Each row is a point. A path goes straight from each point to the next, and from the last back to the first. The post is the endless flat space through its rows: a point in 2 columns, a line in 3, a plane in 4, and so on, so that a path can go around it. How many times does the path go around the post? Going back the other way cancels.

Post (2 x 3):
[[  6  26 -43]
 [-11 -25  36]]
Path (17 x 3):
[[ 12 -10 -21]
 [-42 -13 -47]
 [-31  29 -24]
 [ -3  -5  79]
 [ 22   6   9]
 [ 24 -61  -9]
 [-15 -13 -18]
 [  6 -34 -39]
 [ 50  -9 -31]
 [  9  27 -78]
 [-51  10 -37]
 [-30   8 -67]
 [ -4 -12 -26]
 [ -7  25 -72]
 [-38  68 -36]
 [  3  24  17]
 [ 19   3 -12]]
Times around: 2

Post (7 x 8):
[[ 13  -5  -6  38   9 -14 -17 -44]
 [-31 -20  10  26  -5   6  48 -24]
 [  4 -24 -43 -43 -19  19   2   0]
 [-34  -4 -17  -3  32  63 -27 -22]
 [-32  29   7  45 -59  11  39  -8]
 [ 17 -21  17 -63 -19   7  -1  15]
 [ 19 -24  23  72 -30 -74  54  51]]
Path (20 x 8):
[[-29  -7  20 -29 -20 -28 -13 -25]
 [-46 -12  -1  19 -47  30  25  11]
 [ 19 -40 -35 -58 -52  40  18   0]
 [ -6 -39 -11   0   0  11  59 -17]
 [  6 -55 -21  27 -54  14  50  -2]
 [ -9   8  44 -12 -68  -4 -34 -34]
 [-33   2 -13 -18 -45 -11  45   9]
 [-50  -2 -10  44  41 -14  95  -6]
 [ 27  15  30  42  25   5 -22  50]
 [  1 -29  36  13   8  19  12 -26]
 [ -1  -9  17 -62 -52  23 -26 -67]
 [-51  16 -22  10 -23   9  -3  30]
 [-65  37 -14  15 -15  11  48 -28]
 [  4  35 -28 -11  -9  43  36 -14]
 [ 41   8   3  44 -39  13  12 -67]
 [ 20  -3  19 -24 -25 -11  46 -80]
 [  1  -2 -48 -33 -20  14  56  -8]
 [ 45 -43  -9  -7  10  20   7  23]
 [-35  -7  34  23 -41  40 -10  22]
 [-22 -35   4  43  25 -25  -4  -3]]
Times around: 2

Post (13 x 14):
[[-16  34  24   7  54 -62  -5  15 -27 -11   2   4  -1  74]
 [ -2   6   0  14  43 -31 -18 -27  30   4 -18   4  -4  28]
 [  3 -27  11 -21 -15  29 -16 -18 -20   4 -16   7  18 -19]
 [ 16 -29  14  -1  14 -49   9  -5  28 -29  44   8   0   6]
 [-35  44  27 -41 -27  -1  13   6  58  46   8 -22  14   4]
 [ 33  15 -37 -14  25  10  25 -13 -42  23 -10 -41  59 -58]
 [-15  38  47  31 -12 -50 -39 -19 -14  -2  29 -28  22   9]
 [ 34 -10 -57  40  11  -7  18  27   4 -13 -50  59  40 -27]
 [-20 -37  19  21  68 -70 -10   9 -11  21 -15  73  -4  -7]
 [  2 -42 -36  29   9  65 -20 -21  26 -33  48  40  18 -40]
 [ 19  29 -28 -31 -23 -10  77 -33  -8 -35  61 -20 -68  29]
 [ 20  17  -4  59  28  10  65  29 -42   9 -68  19   9  19]
 [-12 -11  -3 -14  27   2 -12  18  33 -18  22   5 -16 -38]]
Path (32 x 14):
[[ -5  20 -20  71   5  -8 -41 -12   7 -40  13 -29  33  53]
 [ 19 -34  -7  -4  25 -36   5   1   3  14  11  22 -24  14]
 [ 12  60  31  44  19 -38  11   5   0  39  63 -31  23  23]
 [-14 -38  -3  10 -30  95 -16  10   5  12  18  17  39   6]
 [-61  -3  -1  23  31 -17  13  14  15  13  42  -5   6 -11]
 [-10  36 -10  65  39 -27  14  -1  22 -21   9   4  62 -29]
 [-27  43  44 -32  24 -37   3  16 -59  -4  12 -30  24 -52]
 [-66  43  29 -37 -40   1  33   0  11 -26  37 -42 -24  19]
 [-29  51 -42  44  20 -33  37  17  20 -10  37  22 -39  58]
 [ 26  -2 -58   0   5 -45 -14 -52 -45   9   0  30   4  -2]
 [ 19 -18  25  35  -7 -29 -30  -1  29 -10  -7  21   4 -20]
 [ 24   7  -9 -23  60 -49 -20 -40 -19 -31  10   4  13 -13]
 [ 20 -53  24  16  28  39  51  -9 -23 -61 -15  15 -63  28]
 [-20 -18   8  37 -22 -15  -9 -25  24 -34  18  16  11  12]
 [ -3  14 -14   7  -3  28  31  23  21  39  11 -23  61   4]
 [ 22 -19  34  37 -25 -20  -8   2 -10 -15  27   0 -15  10]
 [ 22  50 -10  52  -6  14 -13 -21 -56  -6  16  25   6 -13]
 [ 20  54  21 -71 -45 -16  36 -44 -23   1   3 -61  -5  42]
 [-29  32  56  38  43 -20   5  43  17 -26 -51 -12  43  25]
 [-42 -24  -2 -50 -11 -32  24  -3  -3  31  -9  18  -1 -25]
 [-29  25 -62  20  23 -27   9  -1  16   4 -16   7  -7   8]
 [ -7  26 -53  33  65 -47  31 -28  32 -24 -24  11  19 -17]
 [ 22 -32 -22  10  -7  27 -16 -34  11 -32 -60  50  14   1]
 [ 19 -12  37 -31 -22  16  48  23  -7 -21 -14  11 -25  10]
 [ 24  32   4   1  21   3   6 -19 -19 -34 -36  16  37  20]
 [  2  27   4  19  -2 -39  13 -22  28  -4  21 -27  44   8]
 [-16 -24 -20 -39  35  14  -4  41   9 -27  20 -11  16 -25]
 [ 18 -34  20   1  31 -85  -3 -20  11  36  24 -32  18  24]
 [  7 -72  37   0  40  -4   7 -17  59  12  23  36 -63  -2]
 [ 17  -1  18  14 -13 -10  -7 -21   0   2  -1  40  -3 -15]
 [-42  90  61  43  46 -34  59  46  -4 -16  43 -23 -17 -33]
 [-42  16 -35 -37  21  -4  45  -8  20 -12   8  12   2  -5]]
Times around: 3

Post (17 x 18):
[[  1  35 -41   6 -35  41 -49 -28  48  49  29 -28 -24 -12 -18  11  13 -43]
 [ 30  16   1 -59  14 -18  32  20  39  -3  36 -44 -14 -16  -1 -32   1 -46]
 [ -4 -10 -63  47 -62 -23  -6 -11  -8  -1 -21  -2  19  16 -30   2  -6  40]
 [ 24  -6   7  35 -25  15  20 -18  20 -12 -11  17 -18  61  12   4 -11 -57]
 [ 40 -36  -9 -18  -1  -2 -42  -1 -26 -53  29 -17  19 -25  -6 -34 -12  16]
 [-12 -23   8 -34 -11  -3 -58  -1 -36   2 -57   1  75 -37 -51  17  10  -2]
 [ -8   4  21  -5 -36 -22 -25   7  -3 -66  -7  62  67 -39 -21   8  25  27]
 [ 43 -33  40 -14 -35  12  15 -23   6  -8 -17  18  37  15  21 -29 -40 -34]
 [ 43  19 -53  48   4 -20  26  13  -3  76  38 -28  -9 -14  11 -49  10 -39]
 [ 15  12 -17   9 -28 -20  16 -54  17  -9 -58  59  21  58  40  36 -20 -24]
 [ 16 -55 -17 -25  16  -2  -5  45  15 -21 -10  13  18  13   8 -22  18  34]
 [ 46 -76 -21 -42  46  95   7 -24  -9 -35  37 -23  21  11  11  -8   0   3]
 [ 26  48   4 -10 -39  15  18  95 -17 -12 -40  34 -18 -19   2 -44  19   1]
 [-39  56  -8  25 -20  32 -33 -27 -23  34  27   6  40  -8 -10 -46  -9 -25]
 [  5 -32  47 -20  -5  16   5 -17  -1 -35  18  -4  35   1   9  21 -42  12]
 [-20  -6 -23  30  36  48  17  -5  38 -35 -22  13  16  21  58 -17 -17 -12]
 [ 23   3 -10  33  -3  -3  54 -26  54 -23   7  13 -59  23  -2 -18 -17  23]]
Path (28 x 18):
[[-36  12 -23  -3  21  14  35  11  27 -28  17  22  26  37  -5 -14  52  -1]
 [  7  -1  41  -4 -36  27  -2 -56 -35   1  15  13  -1  12 -24  30  14 -26]
 [ 36 -63  14 -29  -4 -58   3 -70   1   5  43 -29  29  26 -34  -8   5 -14]
 [ 30  -3 -12 -40 -32 -24  24  -1   7  15  25 -12   6  26  44  -3 -22  15]
 [ 21 -48  16  25 -23 -32  89 -16 -17 -49   4   0  12  21  -5 -44 -45  44]
 [-40 -88  -4  36  32  54 -33 -46   5 -38  17  17  43  30  -6 -14 -27  25]
 [ -9  10   1 -30 -24  -2  -5  44  13 -14  17  -9  64  -6 -27 -31 -21 -42]
 [ 39 -26   4 -12   3  44   0  20  37 -40   6  18  25 -36  33  15   3  27]
 [ 40 -27   2 -40 -46  -3  63 -26  30 -10  46 -28 -22  27 -13 -37   4  38]
 [ -6 -19 -11 -38 -36  36 -65 -17  23 -51   6   8  26 -18  -4   7  11  -1]
 [ -5 -18 -11   2 -21 -18  -4 -12  13  -8 -30  46  59 -25 -17  23  16   8]
 [ 29  34 -57  63 -61 -14  14  24 -39  -4  22  53   7  46 -16 -22 -22   5]
 [ 42  56 -35  76 -10 -11  -7 -87  16  56  22  14   5 -13  -4 -12  -9 -26]
 [ 46  -9  13  44  55   3  20 -66  31  -4  45  12  -8 -41  32   8  12  34]
 [ 14  37  39  15 -65 -26 -19 -12 -12   4 -33  50 -11  39  44 -60 -26 -60]
 [-17  12 -40  15 -52  26 -44  14 -30 -14   7   3  16 -33   8  26 -20  34]
 [ 22  -3  35  17 -21  -8   8  11  25 -58  22   2 -22 -14 -15 -25 -37   8]
 [ 29 -18  -9 -16 -15  19 -36  -7 -14 -60 -25  52  81  24   3 -32   2  -4]
 [ 75 -65  12  33 -49   6 -53 -70 -20 -49  -6  -3  19 -11 -28 -23 -17   2]
 [ 38 -57 -47  28 -20 -36  33 -33  -8  12   5 -45 -12  23 -15 -41  -5  36]
 [ 37  47 -30  15 -53 -33  24  38 -47  48  -6  14 -15 -29  48   6   2  16]
 [ -3 -10  40 -15 -43 -14  -6 -11 -18 -14 -15 -14  24 -21  -1 -34 -31  72]
 [ 68  71 -16 -40  -1 -10  45 -58  17   1   6  10 -28 -19 -20  -7  25 -23]
 [ 40   8 -15  22 -48 -50 -19 -16  19 -67 -12   0 -42  19   7  -2  29 -17]
 [ 20 -33 -52  72 -12  16  12 -31 -41 -28  25   1 -10  38  22 -18 -13  -9]
 [ 18 -21  21  59  -9  10  41 -62  18  59  61 -45  -5 -26 -38  71 -55 -28]
 [-29  37   0  62   8 -29  -1 -41  51  45  16  -6  20   1 -71  12 -13 -24]
 [ 34  11   4 -37  -2  18 -37 -26  49  -4  16  16  37  27  25  35 -14 -38]]
Times around: 4

Post (17 x 18):
[[ 11   6 -14  37   6  11   8 -39 -35 -71   0  26  12 -22  -3  -4 -29 -23]
 [ 44  24  -6  48   6  42 -16   8  -7 -20  13 -25  37 -15  11  14   2 -15]
 [ 23  25 -53  46  17   6   1 -41 -17  -7  28 -14  20  -1  -3   4  10 -44]
 [  6  30 -19  16   8 -51 -23  10  -8  17   3  10 -19 -21  -4 -35 -33  17]
 [  1  -7 -49  18  -1  -8  33  -8  -1  57 -25 -18  17   6 -19  11  16  43]
 [-11  -2   4  50  -4 -20  -2  20 -58 -15 -13 -10  34  14  -3  -2  -3 -24]
 [ 18   7   6 -24 -41  -8  22 -44  15  20  22  22   2  23  -2   9   3  27]
 [-76 -23 -58  20   7   8 -73  22  37  -6  57  13 -32  -7  -4  -1 -61   5]
 [ 19 -33   4 -17  20  17 -38 -22 -15  19 -14  31 -21  42 -21 -27 -23  44]
 [-15  -9 -27  52   8 -48  -2 -35  21   4  78 -32  41   1  -8  -3   1  23]
 [ 11  -4  33  35   8  30  52  -6   3 -34 -16  -5 -27  27 -28 -18  70 -12]
 [ 12 -31 -24 -37 -27   4   1 -13 -41  -4  21  21   5 -27   0  40   6   1]
 [ 29  26  -9  -2 -16  27 -44 -53  79 -49   2 -11  16  15 -52   8  -8   6]
 [  0 -12  21  33  -1 -40  11 -23   6  28  48   1  36 -11 -19  85   8   8]
 [ 16   0 -31 -78 -11  55  -9  11  62  -3  41 -62   2  17 -24  26 -70  36]
 [ 60  44   3  59 -39 -22 -45  -1  -9  -6   2 -13 -30 -19 -32 -44 -53   3]
 [-13 -32 -49  44  18   0 -26  25   0 -19  -4   3 -40  42  26  11  25   8]]
Path (26 x 18):
[[ 39  -6  32  13  -8  25 -46 -28 -28 -15  55  26   9  18 -47 -19 -21 -15]
 [ 32 -17 -10  34 -17  12   9  -9 -13 -30 -12 -37   7  74 -43  21  -6  51]
 [ 20  24  -9  23 -28 -46 -23 -51  19  44  32 -60  35  32 -35 -34   1  39]
 [ 18  52  32  27 -22 -11  45 -18  51 -28  55 -66  -5   7  23  13 -44  28]
 [ 31 -11 -33   3 -21   9  -9 -19  38  59   4 -52 -48  36  -3  12  27  12]
 [ 14 -12 -10   3  -4   0 -21  -9  23  25 -64   2   3  72 -65 -44  -9  -4]
 [-53 -53  29  17  52 -52 -15  39 -19  -1   3  86 -47  16 -39 -41 -50  30]
 [-22 -24 -12 -12 -50   3 -15 -93  18 -12  49  59  13  -9 -60  28 -15  12]
 [  7 -27  -7  24  17 -55  -6 -15 -72   2  69 -25 -21  -5  -6 -20 -45  33]
 [  2  13  29 -10 -44  37  11 -67  34 -47  17 -27   4   2 -20   9  21 -11]
 [-34 -14 -28 -12  -3 -37  -6   4  26 -24   8 -14 -34   6 -19 -51 -12  -4]
 [ 48 -30  41  25 -33 -12 -17   1   7   7  50  35 -12  35  10   3 -11  -5]
 [ 10 -35  -5  51   0   5 -12  -2 -50 -46  23   3  34  27 -38 -70  15  13]
 [-30  18  -2  61 -21 -31  11 -23  16 -26 -20  -6 -10  19 -74  28  34 -20]
 [-36  22 -15 -20 -12   9 -53   5  13  33  23  17 -25 -51 -24   7 -20  18]
 [ 17  10  -8  28  -2 -27 -55 -28  -7 -32 -15  -9  24 -15   2  21 -19  21]
 [ 10 -27   3  56  60  12  27  13 -51  35 -47 -13   4  11  16  15   3  34]
 [-90 -55 -30 -38  32 -12 -24  -2  46 -28  15  73 -34   2  22  22  -1  21]
 [ 26  25 -37  16 -36  -6  39 -32  14  -4  45  31  25 -38  20  13 -95  10]
 [ 59  27 -30  65  -2 -12  25 -15 -39 -50  19  -1  37   9 -19   5 -29  -2]
 [ 20 -17  18  54  21 -19  -3  17 -86  -6  25  33 -53  -5  -7 -23   0  23]
 [ -3  19 -30  24  43  71   7  -1   3  -3  14 -10 -14 -33  25  20 -13  15]
 [ -8  44  40  47  11 -39  20 -19  27  47 -32 -49  68 -34 -34   0 -16  15]
 [-13 -37  68  65  13  -7  10  10 -26  -5  30  10 -43  59 -14 -67   3 -28]
 [ 15 -22 -25  -6 -14 -58  10 -47  37  20  29  -7 -35  -1  -4  36  -4  -3]
 [ 21 -22 -12   2  35 -17  10 -11 -27 -12  22  10   5 -15 -34   2  -4 -25]]
Times around: 4

Post (17 x 18):
[[ -6  10 -31 -25   1  16 -41   7 -59  -1 -12  -5   1 -23 -10 -23   6  27]
 [ 24 -12 -33  19 -11  20 -38 -25 -35  24  15   3 -40  32 -24 -16  -1 -31]
 [  7  13  42  50 -11  28 -12  22   6 -17  38 -11  35  41  32 -16  -8   5]
 [ -5  18  10 -40   3  33 -19  24 -18 -27 -15  15   6   8  28 -18  28   0]
 [-47 -39 -20   9  15 -39  39  -1  16   9  -3 -12 -38 -29 -18 -33  44   9]
 [ 11   7  16  -2 -10  -7  23  18  -9  21  58 -20  31  19  49   2 -21 -22]
 [  3  27 -23  -9  18  -3  -9  16   6 -47 -35 -13  14  -7  -7   0  -1   3]
 [ -7 -23   6  16 -20   3  52  -4  14 -11  26  15 -18 -20  -2   2  39  29]
 [-29 -15  -6  -3  11  -6  33 -10  53   0  36  35  20  22   7  -2   7  23]
 [-23 -19  17  15 -43  14   0  46  40  -9  41  -5  41   6  23  31  -4  -6]
 [ 17 -56 -38  13 -18 -24  26 -21 -10   7   9 -12 -17   3 -51 -57  22  -6]
 [ 16  19  -1  -7   9  13 -28  41 -29   0  13  24   1  35 -35 -13 -21 -24]
 [-17 -20  28   3 -14  -7  14   8  12 -14 -10  35  30  13  35   9 -22  14]
 [-17   2   6   3 -23  20  41  33  30  18   1  16  -2 -15  47 -27 -16  23]
 [ 22  -4 -32  -2  -1 -56 -15 -25 -14  24 -22  -6 -34 -24 -32 -42  62  -2]
 [ -4  26  22 -32  12  29 -26  -9   4 -22 -20   3  21 -65  22 -11   9  -3]
 [ 31   9  13 -23  27  33 -20   8 -20  15 -36 -25  14 -11 -12 -18  16  16]]
Path (23 x 18):
[[  9 -42 -28  25  32  -7  12  24 -25  -9 -39 -15 -24 -12 -34 -73  -5  -2]
 [-16  -6 -25 -14  10   1  33  28 -10  25  14 -25  43   4  -2  12 -62 -19]
 [-62  25 -33  27  45 -49   7 -20  31 -40 -24 -16 -25 -41 -55 -22  -6 -25]
 [-17 -23  13  -2 -52  34  -4  34   7  20  15  -2  28 -27 -21 -16 -45  45]
 [ -3  16 -20 -43   9  64  -7 -20  26  13  45   9  43  10 -36  21  -2   5]
 [-36   4 -10  68 -21  29  10  46  -1 -20   2 -10   2  37  13 -13  -4   1]
 [-58 -20 -11 -15  27 -34  17 -10  53  -7 -32 -13  10 -29 -31 -33   6  -1]
 [-27  12 -21 -14  45 -14  10  57  -1  -9   5   5   7  59 -91  11 -24 -22]
 [ 32  17  15 -40  43  -6  60 -44  11  18  12  -5  28 -23  28  -1  33 -35]
 [ 51   7  -6  23  -5  10 -11  39   3   3  13  11 -20  49   2 -77  31  -5]
 [-20  11 -25   4   5 -38  30  35  26 -84 -34  44  14  -7  10  25  -9 -25]
 [ 14   2 -15 -10  -7   3  15  72 -38  33  36  42  -5  95  31 -25 -45  19]
 [  5 -19  19  18 -16  22  -9  18   9 -13  -2   3  -1  20 -17 -50   6  30]
 [-34 -45 -26 -14 -14  84  24  22 -46 -13   4 -53  32  -3 -54 -18  -6  33]
 [ -8  18 -34  33 -56   5 -14  27  23   3  39 -19  11 -17  35  53  -7 -25]
 [-25  -6 -31 -20  31  22 -14   3  22   6 -23  30  19  14   2 -42   2   1]
 [-21  28  51  32  16  36   8  28  37 -73  -9  35  37  23  18  -3  43  19]
 [-57   7 -44 -37  62   8  32 -33  12 -59  -5 -12  37 -25 -37   1  13  27]
 [ 14  30  63 -19  47 -20  -3  46 -32 -25  31 -54  54 -14 -13  52 -16  -9]
 [-39  14 -17  22 -11   1 -37  40 -23   4  32  24 -49   4  25 -17   0  30]
 [ -2  10  -6  56 -35   6 -22  30 -36  25  37 -88 -18   4   8 -42  39  -5]
 [-53   5  -8 -41 -13   5  17  22 -45  17 -33  80 -21 -10   9 -37  17  12]
 [ 59   0  25  66  13 -22  16  -7  22  -8 -28 -40  52   3   8 -62 -11  20]]
Times around: 1
